Rows are points. The last column is the point's height on a tilted bowl or saddle (a function of degree 2), plus a little noise. Count its main directions that bend up, bend down and stay straight.

Points:
[[-72 -56  -1]
 [ 28 -33  53]
 [ -3 -24  40]
 [ 17  -4  31]
 [ 47   4  14]
 [  9  39  40]
 [-23  33  60]
 [ 15  77  50]
 [ 30  86  32]
 [ 67 -40  63]
 [-23 -46  40]]
Directions: 1 up, 1 down, 0 straight

Points, 16 rows:
[[-51 -32 -12  21]
 [  3 -19 -22  20]
 [-13 -25 100  -2]
 [ 44  23 -78  74]
 [  3 -57  32   2]
 [-29 -39 -29  29]
 [-83 -54 -22  49]
 [ 63  49 -42  66]
 [ -6 -49 -61  58]
 [-44 -63 -20  34]
 [-17  -8 -13  14]
 [ -4  65  17  38]
 [-13   2 -74  61]
 [-32  -3 -21  20]
 [-48 -27  31   0]
 [ 73  13 -55  68]]
Directions: 3 up, 0 down, 0 straight

Points:
[[ 56  13  -8  42   1]
 [ -3 -46  39  11  24]
 [ 12  52  16 -12  21]
 [ 66  12  44  67  28]
 [-38  36 -25  10   2]
 [ 93  19  55 -37  40]
 [ 47  -3  -9  -7  18]
 [-24 -39 -78  -4 -96]
 [ 55 -73  66   4  54]
 [-16 -11 -43 -42 -17]
 [-42  44 -17   3  19]
 [ 48  16  69  -9  10]
 [ -6  64  -3 -31  51]
 [-23 -19 -98 -29 -91]
 [-30 -33  65 -78 -61]
 [ -7 -52  57  44  62]
 [ 90  -1 -94  -8  -5]
 [  7 -17   9 -32  -1]
 [-81  30  46  41  55]
 [ 18  41   6 -64  49]
 [ 27   6 -33 -15   0]
 [ 10   2  -4  40 -12]
 [-33 100  27  -3  33]]
Directions: 2 up, 2 down, 0 straight

Points (39 x 7):
[[   7    5  -56  -29    0  -45    6]
 [  -4  -32   43   23   65   40  -60]
 [ -65  -19   -6   10  -43   27   -7]
 [  19   -9  -48   25   -7  -46   30]
 [  -6   43  -13   15   12  -23   12]
 [ -29   34  -21  -35  -26   13  -21]
 [   6   -3    2  -11    5  -68   14]
 [ -24  -42   -1  -20  -46  -34   -3]
 [ -53   11   -3  -11   56   11  -22]
 [   2   13   -9 -121   82  -35  -89]
 [ -19   23  -15  -33   41   48  -41]
 [  41   36   -8   66  -41   10   35]
 [  -1   67  -62   35   16   31  -36]
 [  37  -18  -16  -22   39  -53    2]
 [  68  -11  -71  -32    2    6   21]
 [   1  -70  -48    4  -42  -30   12]
 [  48   60   16    0  -10  -21   47]
 [   0   80  -23  -21  -17   34  -13]
 [ -36  -20  -49  -47   54  -33   -9]
 [  32  100  -53  -31   -9  -28   20]
 [  38  -12  -52   12  -43  -51   38]
 [  28   -8  -26  -18   18   16   11]
 [ -12    9  -26   26   21  -32   22]
 [ -29  -31   26  -40  -57   -6  -35]
 [ -50   21  -14  -62  -38  -42  -62]
 [  31   45  -15  -11    2  -21   31]
 [ -10  -12   51    8   24   39  -39]
 [  24  -83   28   -8  -71  -68  -70]
 [  40   42   25   42  -42   50   22]
 [  20   28  -29   18   58   39  -45]
 [  78  -35   13   16  -20   49   25]
 [ -46   -4   46   88  -13   60 -121]
 [ -25    6  -11    3   24   22  -13]
 [ -40  -24   75  -14   -9   31  -62]
 [  49  -25   47   -8   64  -10  -20]
 [ -22    3  -42  -10  -61    4   17]
 [   4   68    5  -22  -35   -9   -3]
 [ -93   32  -20  -40    3   21  -69]
 [ -46   14   32  -12  -32  -10  -36]]
Directions: 1 up, 3 down, 2 straight

Points:
[[ -12   -3   23  -22  -92   10  -72  -10 -121]
 [ -21  -38    1   24  -21    5   29   10   19]
 [ -40  -20   90  -28   47   16  -21   19   23]
 [ -41   88    8   62   55  -25   85   48   85]
 [  33  -53  105  -16  -43   76   11   -5   32]
 [ -10  -67  -32  -11   41    3    0    9   28]
 [  21   31   12   -4   10 -121   17   35   58]
 [  18  -16   17    0    7   33  -50    9  -19]
 [ -34   -9   24   64   22   37   16  -14   -5]
 [ -17   32   44   41   -5   -9  -94   85   27]
 [  19  -22   39   43  -25   63   -9  -24  -16]
 [  87   21  -27  -43   38  -31   -9  -42  -13]
 [  57   28    0  -63  -68   -8  -52  -73  -89]
 [  13   20   18   -2  -26   20  -20  -60  -52]
 [ -21   10  -12  -18   -6   82  -60  -24  -69]
 [ -47   63  -46  -19  -23    3   34   -2   10]
 [  63   49  -45  -84  -67  -62    3  -77  -59]
 [  36   76   36   23  -94  -26   12  -27  -94]
 [  -7   34  -39   33   64    2  -16  -24  -44]
 [ -75  -43  -15   -4  -52    4   41  -30   11]
 [ -48   41  -19    5   67   -3  -71  -21  -44]
 [ -31    9  -35  -53  -17    7  -14    8  -12]
 [ -16  -26  -10   20  -14   84   -7   -9  -25]
 [  42  -39  -21   -5   10   56   -3   20   12]
 [ -51   12    7  -24  -21  -54    3  -63   -8]
 [ -63  -14  -28  -79   81   82  -30  -20   -6]
 [ -17   56   -7  -11   54    8  -34  -13  -22]
 [  -5   71  -54    8   -5  -14  -18   38  -14]
 [ -19   33  -39   31   -5   65  -33  -17  -67]
 [ -40   10   71  -49  -55   53   10  -46  -50]
 [  36   33   43   61  -44   -9  -19   33  -16]
 [  54   28   88   35  -22  104  -19   33   17]
 [   6  -11  -40   29  -34   74   22  -18  -33]
 [  19   10    1   60   80   -2   14  -36  -46]
 [  16  -61   45   27  -21   93   14  -58   17]
 [  -8  -11   -7    3    7    5   59  -12   31]
 [  56   21    1  -24   14  -10  -20   62    8]
 [ -41   15  -25   32  -44  -11   27   20   -8]
 [   7   -2   46    8  -30   19  -34    6  -26]
 [ -41   25  -31   31   22  -13   13   -6    5]
 [ -19  -28  -43   31  -16   15   24  -31   -8]
 [ -39   46  -26  -46  -79  -78    2    5  -28]
 [   3   10   11   -4    8   20   31   23   19]
 [  23   34   -1   -5   -6  -55   68   25   49]
 [ -34  -35   49   12  -37   37   59   -9   14]
 [  63  -19   52   18   -7  -25  -53  -47    1]
 [ -49    9    3   59  -56   56  -32  -12  -80]
 [  58    4    1   12  -50   14  -10   21  -40]
 [  -8   27   22   -5  -17   24   85  -16   29]
 [  41   19   19    8  -71    4  -26  -46  -82]
 [  17    1   -4   -8   45   34   37  -66   -4]
 [  10  -10    4  -63  -29   45   10   43    1]
 [  27   -3   47  -56  -11  -21   18   62   40]
 [ -13   45  -57   63   18  -50    6    2    2]
 [ -17  -25   23   47  -12   45   27  -11    0]
 [  30  -24  -48    1  -71  -25   23   39  -23]
 [ -22   33  -10  -17   39  112  -71  -40  -68]
 [  52  -28   60  -25   -9  -22   26  -12   31]
 [  15    0  -35   11   36   40   42   16   23]
 [  62   22   -3    1  -15   34  -21   27  -25]
 [ -38   21   25   77  -31    7   71   -6    3]
 [  10  -19  -23   21   40   11  -30   43   -3]
 [  11  -17  -24  -35   52   71   15   24   27]
 [  30   40   64    0   34  -76  -14   34   47]
 [  25   42  -15   20   -6  -48    5   29    2]
 [ -65   69    9   58   25   18   -9  -59  -33]
 [  43   32   60    8  -31   -1   33  -87  -12]
 [  -8  -17   22   15  -30  -13  -30  -84  -52]
 [ -17   30   -5  -32  -48   -7  -24  -26  -63]]
Directions: 3 up, 1 down, 4 straight

Points:
[[ -67  -13  -25  -34   10   59   25    7   12]
 [  28  -41   31   14   11   54    7   -7   11]
 [ -23  -30  -40   65  -41   15   -3  -25   13]
 [ -37   51   -3   41   29    4   -6    0   -4]
 [ -21  -17    1   20   39   26    4  -74   28]
 [ -19   -3   -5    1  -22  -10  -23  -22   -3]
 [   4   -6   32 -109  -10   33   37   35    3]
 [   0   -8   29    9   14   18   13    3   -2]
 [  62    3   17  -60   -5   13   -3  -12  -11]
 [   1   33  -38    6   95   35  -20   56   35]
 [ -57   34   30  -10  -30   13  -25    5   20]
 [   6  -17   38   12   58    8   68   27   12]
 [  33  -27   20  -37  -40   68   51  -42   45]
 [   0   17  -74  -20  -26   47  -35   65   40]
 [  15  -31    6  -60   48    3  -32   46   39]
 [  33   10  -94   17  -19   64   22   -1   26]
 [   4    8  -49  -13   -4   20   85  -12  -37]
 [ -44   38   10   22   10  -26   13   55    1]
 [ -23  -25    5  -41    1  -16  -64   13   30]
 [   2  -33  -11   28   22   33  -34   15    8]
 [   1  -43   29   68  -10   40  -39  -35  -19]
 [ -30    1  -69    5   -5   -3  -16   56   14]
 [ -15   -6  -28   37   44   -3   17   24   -7]
 [  22   15   48   25   37  -33  -37   77   38]
 [ -38    4  -37   13  -11    5  -11  -19   -1]
 [ -58   45  -22   19  -16  -13    2  -33    2]
 [  26   -4    8  -18  -23   24   53  -44    6]
 [   8   35   15   12   33   16   54   10  -28]
 [   5   74   12   23   29   76   40    6    0]
 [ -37   14   10    0   17  -28   19  -19  -10]
 [   2   60   -9   -4   37   73  -29   30   20]
 [  -9  -33  -42   16    8    8    8   13   -2]
 [   1  -10   25  -58  -18  -11  -24   61    1]
 [  29  -19   55  -16   32   16   -8   22   16]
 [ -18   68   -4  -41  -42   -7   61    4  -44]
 [  -2   15    7  -24    9   -6   36  -12  -28]
 [  -8   -3   46   -7   34   18  -30  -47   27]
 [  -2   48   31   62   56  -31    0   24    5]
 [ -48  -19   19    7   27   58   11  -22   27]
 [  64    2  -22  -27   -1   28   11  -19  -10]
 [   3   17   16  -12   51    9    6   -8   -4]
 [  39  -16  -56  -14   -8   40   24   22   -3]
 [  29   -5    4  -27   20   16    2   -4  -10]
 [  68    7    7   -7  -10   89  -11  -60   19]
 [  30   -1  -47  -35  -49  -14   58    3  -39]
 [ -72  -27  -22   -7  -52   29   57   28    1]
 [ -40   12  -15  -27  -13   66   24   61   16]
 [  30  -57   16  -21  -14   21  -56  -80   33]
 [ -17   28   66  -24  -25   23  -34  -86   50]
 [ -28  -39  -27    9   17   35    5   23    9]
 [  25   69  -44  -45    0   31   16  -26  -13]
 [  63  -18    4  -16  -84   -4   76 -121  121]
 [  42  -10   18   41  -44   86   17  -49   15]
 [  29  -22   33   28   10  -11   30  -17   -1]
 [  -8  -91  -53    1    6    0   23   14   25]
 [  22   29   42   -3   63   35   64    1    0]
 [ -54    3   -9  -44    7  -27   37    2  -35]
 [  26  -16  -24  -16  -11  -41    6  -45   -1]
 [  52  -34  -25   15   49  -26  -14  -37   22]
 [   0  -13   -9   39   -3  -24   35    7  -13]
 [ -59   18   10   19  -15  -11    5  -11    4]
 [  10   -1  -37   41   24   -4  -44  -40    9]
 [ -30   30   42   82  -25   18  -27    5   13]
 [ -15  -20  -45   21  -57    0  -39    6   13]
 [ -48  -15   19    9   57    3   -2    1   30]
 [ -31    3  -21   29    2    0    8  -22   -8]]
Directions: 5 up, 1 down, 2 straight

Points, 75 rows:
[[ 21 -45 -23  42   6 -17 -18 -27  42]
 [ 44 -22 -14  -1  22 -59 -18 -14   1]
 [  3 -27 -23  14   4  -3  43 -87  77]
 [-18 -35   4   7  36  33   6  75  -3]
 [121  11  24  12  93  17  16 -48  20]
 [ 41  23 -26 -31 -55  77 -29 -61  59]
 [-26   4  37 -22 -13 -12   2  27  20]
 [ 16 -42  14 -18  14  -1  45  35  25]
 [ 29  32 -28   0  43   5 -26 -34  -1]
 [  0 -10  24  11   8 -38 103 -25 114]
 [-32  -5 -40  10  40  35  47  32  -4]
 [-14   0 -23  10 -26  32 -26  28  42]
 [ -2  19 -30 -28 -17   2  10 -17  21]
 [ 44 -31  84  -4  -5  12  39   2   1]
 [-18   9 -31 -11 -61  16  11  16  47]
 [ 25  22  64 -21   1   4  27  -7   0]
 [ -3 -20  19 -31 -29   8 -28 -63  72]
 [ 12 -16 -31 -11 -26   3  66 -12  45]
 [ 53  -4  27  30 -19  43  -7  14  21]
 [  3 -18 -20  26  25 -36  24 -13   3]
 [ -5  -4  28 -21  -8 -57 -29 -80  73]
 [ 38   6 -88 -42   3   6 -17 -41 -31]
 [ -7 -33  53  33  34 -38 -48 -22  12]
 [ 19  53   2  17 -68  10 -30 -70 120]
 [ 28   2   6  19   9 -39   2   4  -1]
 [-43 -15  38 -34 -47   2  48 -51  42]
 [ 13  12  -9  -1  -3  -3  -3   6  18]
 [ 45  -3   1 -67   9 -43  18   4  25]
 [-24  10 -13  13 -19 -38 -13  -6  40]
 [ 47  75 -36 -32   2 -12 -20  28  64]
 [ 25  38 -13  12  -9  21  -8  37  28]
 [ 28 -13  68 -33 -77  23  35  37  26]
 [ -3  44   8 -31   2 -13 -14  15  44]
 [ 17 -12 -26 -16 -17  26  47  59  38]
 [ 62 -11  14   6  35 -49 -21  48 -76]
 [-14  30  62 -34 -39  17 -27   4  35]
 [-19  13 -19  40   3   4  -5  35   3]
 [  0  -2  -2  34   1 -56   2   6   7]
 [-53  52 -21  19 -57 -23 -21  -5 109]
 [-10 -10 -13  -5  14 -18 -14 -58  31]
 [  4 -25  45  -7  15  31 -62  16  47]
 [ 13 -25   6   4 -60   5  17  26  35]
 [ 17  21  50  39 -20   7   2  -3  17]
 [-17  -8 -88 -49 -30  18  11  72  50]
 [ 87  53   8  14  37 -39 -14  16 -16]
 [ 28 -25   8  19  20 -34  11 -62  71]
 [ -1 -10 -14 -26  -1  -2 -25 -14  31]
 [ 23  20  26  12  31 -20 -25  11  -9]
 [-10  14 -29  -5  26  62   7  12   4]
 [  3 -60 -22  48  31 -30  -5 -16   5]
 [-10  10  13   4  23 -19  34 -49  36]
 [ 14  11 -19  14 -68  26 -27  15  76]
 [ 14  25  21 -53  13 -10 -13   1  24]
 [ -7  14 -19  20   3  72  25 -51  -2]
 [ 54 -32  70  -3 -12  -1 -60 -36  79]
 [-42  54 -27  47  24   4 -16   8  40]
 [ 30  43  22   6  15  17  29  -6  22]
 [ 19  63  42  15  17  30 -26 -31  25]
 [  9 -43 -26  54  32  20  47  -5   5]
 [ 26  -2  -6  -9  37  37   9  -6   6]
 [ 39  41  10  -3   3 -12  31   0  29]
 [-43 -44 -18  -3  15  47  29 -11  18]
 [-37  33 -38   0  44  10 -38  24  19]
 [-39   8  32  53  15 -13  37 -15  39]
 [-45   3  28   9  14 -23 -11 -19  19]
 [  9  17  -6  43 -31  12  17  40  14]
 [ 11  20 -12 -45  31 -31 -35   7  21]
 [ 66  57 -77  29 -18   9   0 -86  39]
 [ 10  16 -78 -13  35 -44 -16   8 -41]
 [  3   5 -30  56  42 -17  80 -12  48]
 [ 19  16 -16  14 -22  71  27  55  38]
 [-66  28  17 -33  21 -29 -26  28  55]
 [ -1 -30  12  -1 -37 -27 -14  20  25]
 [ 24  31   6  14  -7  -3  45  74  22]
 [ 25 -29   7  19 -19 -16  -4  21   3]]
Directions: 3 up, 2 down, 3 straight

Points, 68 rows:
[[  11   25  -60   12  -61   35   40  -27  -46]
 [  30    2  -43  -24   18  -11   -7   29    7]
 [  50  -28   25  -24   -1   20  -47  -31    9]
 [ -77  -41   13  -47  -11   75  -23   74    4]
 [ -61   34    6  -15  -18  112   -4  -53   -3]
 [  22   73    0   16   53   48  -35   -2    5]
 [  -2   -8  -27  -28   20  -10  -44   13    3]
 [ -31   41   -8   13  -20    6   39  -64   50]
 [   1   59  -42   16  -32   -2  -26    7  -82]
 [  30  -78  -40   24  -14   63   13    0    8]
 [  19   43  -18   -6   -6    4    4   87  -37]
 [ -36   -2  -14  -18   15  -34    2   22  -10]
 [ -17    7   19   20    0   -6   18   26  -13]
 [  25  -23   17  -64   63   -7  -40   54   -1]
 [  -7  -16   39  -40   14  -15  -15   20  -16]
 [  74  -12  -68   -7  -41  -39   24  -44   32]
 [ -31   24  -33  -56   -8   25   37   10  -19]
 [ -30   38   29  -27  -29   34  -19  -13  -65]
 [  48   29  -28   -1  -15    7  -58    7  -40]
 [   0  -31  -40   45   -6  -41   28   -4    9]
 [ -35  -39   14   22  -20    4  -25  -17   -2]
 [ -11  -39   40  -14    2  -61   66  -75  120]
 [  42  -35  -11  -78    8  -35  -31   -9   11]
 [  51   30  -44   21   33   47  -17  -47    5]
 [ -28  -22  -59  -63  -90  -15  -19  -36  -59]
 [   1   -8   38   10   -7  -49  -16  -14   19]
 [ -25   15   10   42   30  -21   17  -10   40]
 [ -35   40  -42   10   21  -17  -64   45  -16]
 [  25  -36 -121  -44  -16  -32   23  -36    2]
 [ -30    4  -53   37   31   59    0   26   32]
 [  -2  -12  -38  -22   11    7   20  -12   27]
 [  -3  -27    9   -6   21   13  -33   54   24]
 [  -8  -23  -55   27   45   15  -36   59   39]
 [  47   13  -52    3   32  -17  -29  -24   10]
 [   9 -116    5   10   11  -21    5   18   32]
 [  -3    4  -41   31   11   18   -3   55    6]
 [  55  -16   23  -30   51   38   -8  -10   -3]
 [  12    8  -28   42  -58    1  -57  -52  -11]
 [  10   39    7  -25   37   53   18   21   -3]
 [  55   53   16   31    2   90    8  -46  -31]
 [   7   42    3   49  -33  -54  -44   46  -73]
 [ -24  -38   79   11    0   14  -20  -17  -28]
 [  11    1   -9    1   61   -6   38    6   67]
 [  21  -51   39  -61   15   -6   31    1   18]
 [ -79  -47   21   14  -15    4   32   -5  -44]
 [ -36   -8   -8   10  -18  -38    6  -12  -13]
 [ -33   11    5   70  -32   -1   13   12  -61]
 [ -12  -73   36  -21  -44  -33   33  -30   17]
 [ -10  -62  -21   14   10   -7  -32    8   27]
 [ -85    4  -11   78   66    2  -39  -12   64]
 [  14   90   15   28  -15  -37  -16   38 -104]
 [  37  -12   21  -12   -4   35   15    0   -1]
 [ -68    5   -6   -8    0   61   78   31   30]
 [ -83   32    1   21   13   12   34    8    6]
 [   5  -54  -55   -1    1   16   -9  -64   36]
 [  -8   13   34   -9   66  -10   -8  -55   81]
 [   3   36  -39   14   38   -3   25   29   22]
 [  14  -19   48   29  -37  -26  -31   -5   -2]
 [  75  -38   22    8   28  -41  -28  -70  120]
 [  13    4   28  -19  -26    5   50  -85   86]
 [ -14  -25   14   -8  -29   64   11   16  -24]
 [  53   -7   12    3   10   -3  -30   58   18]
 [  -9  -30   44  -22  -10   -9   25    8   -9]
 [ -31    9  -74  -15  -18   79   10    1   -5]
 [  24   13   -8  -31   -1   25   -5   14  -19]
 [ -50  -26  -17  -12  -22  -57   34    1  -27]
 [  45    5   14    2   30    0   24  -64   99]
 [  30   25   19   25   34  107  -21  -18  -23]]
Directions: 3 up, 4 down, 1 straight
